Each row of a before or after table is a point. The points were changed in one or more steps. Then noise was added and the rows were shuffled. The steps act on columns, c1 being the first. What was done? A step turns or swaps two columns, mirrors them in a line or flattens them onto one, adds a multiple of one to another, or multiplies or shifts one. Angles are multiples of 10 degrees, from the lower column toward the higher: turns from -170 to 170, lines from 10 to 170 but not 90. Use the fewest steps. Two steps may share a column if one is a turn and the other turns, adds or multiplies; they go together, in the order done. Otherwise the lowest column goes first.

Before:
-0.28,+0.46,-0.80
-0.39,+0.42,-0.15
+0.54,+0.29,-0.66
+0.43,+0.39,+0.09
-0.40,+0.09,+0.11
+0.79,-0.27,-0.47
+0.32,+0.30,+0.12
+0.47,+0.45,+0.02
-0.42,-0.21,+0.02
+0.21,+0.04,-0.32
+0.15,+0.30,-0.02
-0.12,-1.26,+0.03
+0.71,-0.31,+0.10
After, 13 rows:
-0.31,+0.77,-0.74
+0.46,+0.40,+0.03
-0.24,-0.39,+0.02
+0.32,+0.13,-0.07
-1.28,-0.18,+0.05
+0.41,-0.38,-0.23
+0.29,+0.53,-1.05
+0.27,+0.28,+0.26
+0.13,-0.46,+0.15
+0.46,-0.26,-1.32
+0.04,+0.20,-0.50
-0.31,+0.68,+0.13
+0.42,+0.36,+0.13
Steps: swap c1 and c2; multiply c3 by 1.6

Before, 9 rows:
-0.28,-0.17,+0.25,+0.19,+1.37,+0.00
-0.34,+0.48,-0.15,+0.22,-0.08,+0.05
-0.03,-0.22,+0.39,+0.34,+0.00,-0.28
-0.19,-0.15,-0.82,-0.39,+0.00,-0.16
+0.09,+0.00,-0.67,+0.34,+0.21,-0.04
+0.63,-0.07,+0.29,+0.36,-0.08,+0.09
-0.04,-0.26,+0.34,-0.13,+0.20,-0.23
+0.12,-0.10,+0.49,+0.08,-0.08,+0.41
+1.44,+1.17,-0.20,+0.36,+0.07,+0.11
After (9 x 6):
+1.85,-0.43,-0.29,+0.01,-0.55,+0.12
+0.29,-0.46,+0.58,+0.10,-0.27,-0.36
-0.57,+0.35,+0.74,-0.25,-0.44,-0.39
-0.85,-0.22,-0.19,-0.12,+0.82,+0.19
+0.34,-0.08,-0.62,-0.15,-0.57,-0.07
+4.33,-0.16,+0.12,+1.19,-0.39,-0.23
-0.08,-0.27,-0.04,-0.19,-0.49,+0.48
-1.04,-0.16,+0.15,+0.54,-0.53,-0.13
-0.21,+0.07,-0.11,-0.21,-0.24,+0.46
Steps: multiply c1 by 3; turn c2 and c4 by 80 degrees; turn c3 and c6 by 140 degrees; shift c5 by -0.50

Before (9 x 9):
-0.70,+0.05,+0.21,+0.18,-0.45,-0.25,-0.49,+0.04,-0.10
-0.29,-0.05,+0.48,+0.69,-0.19,-0.51,-0.48,-0.20,-0.24
+0.35,-0.44,+0.64,+0.23,+0.52,+0.22,+1.27,-0.08,-0.06
+0.39,-0.10,+0.25,-0.57,+0.61,-0.34,-0.51,-0.22,-0.46
+0.66,-0.36,+0.33,+0.43,-0.29,+0.43,-0.53,+0.12,-0.32
+0.72,-0.83,+0.43,+0.30,-0.20,+0.44,+0.06,-0.48,-0.03
+0.02,+0.11,+0.26,+0.45,-0.42,-0.53,+0.63,-0.34,-1.06
+0.53,+0.15,-0.33,+0.64,-0.42,-0.37,+0.10,+0.01,+0.12
+0.77,+0.47,+0.63,-0.51,+0.34,-0.54,+0.32,-0.40,-0.34
After:
+0.40,-0.32,-0.02,+0.05,-0.42,-0.22,-0.75,+0.06,-0.24
-0.67,-0.75,+0.21,-0.90,+0.33,-0.58,+0.39,-0.39,+0.46
-0.02,-0.38,-0.14,+0.43,-0.16,-0.42,-0.61,-0.26,-0.16
-0.36,+0.23,+0.28,+0.82,-0.41,-0.34,+0.40,+0.11,-0.03
-0.60,-0.14,-1.00,+0.10,-0.16,+0.41,+0.39,-0.47,+0.08
-0.81,-0.20,-0.40,+0.29,-0.28,+0.43,-0.16,+0.11,-0.15
+0.12,-0.40,-0.59,-0.08,+0.50,+0.28,+1.07,-0.05,+0.89
-0.67,-0.18,-0.14,-0.68,+0.65,-0.30,-0.42,-0.16,+0.08
-0.11,-0.28,+0.08,+0.29,-0.39,-0.56,-0.10,-0.41,+1.28
Steps: turn c7 and c9 by 140 degrees; turn c1 and c7 by 150 degrees; add -0.5 times c3 to c4; turn c2 and c3 by 110 degrees
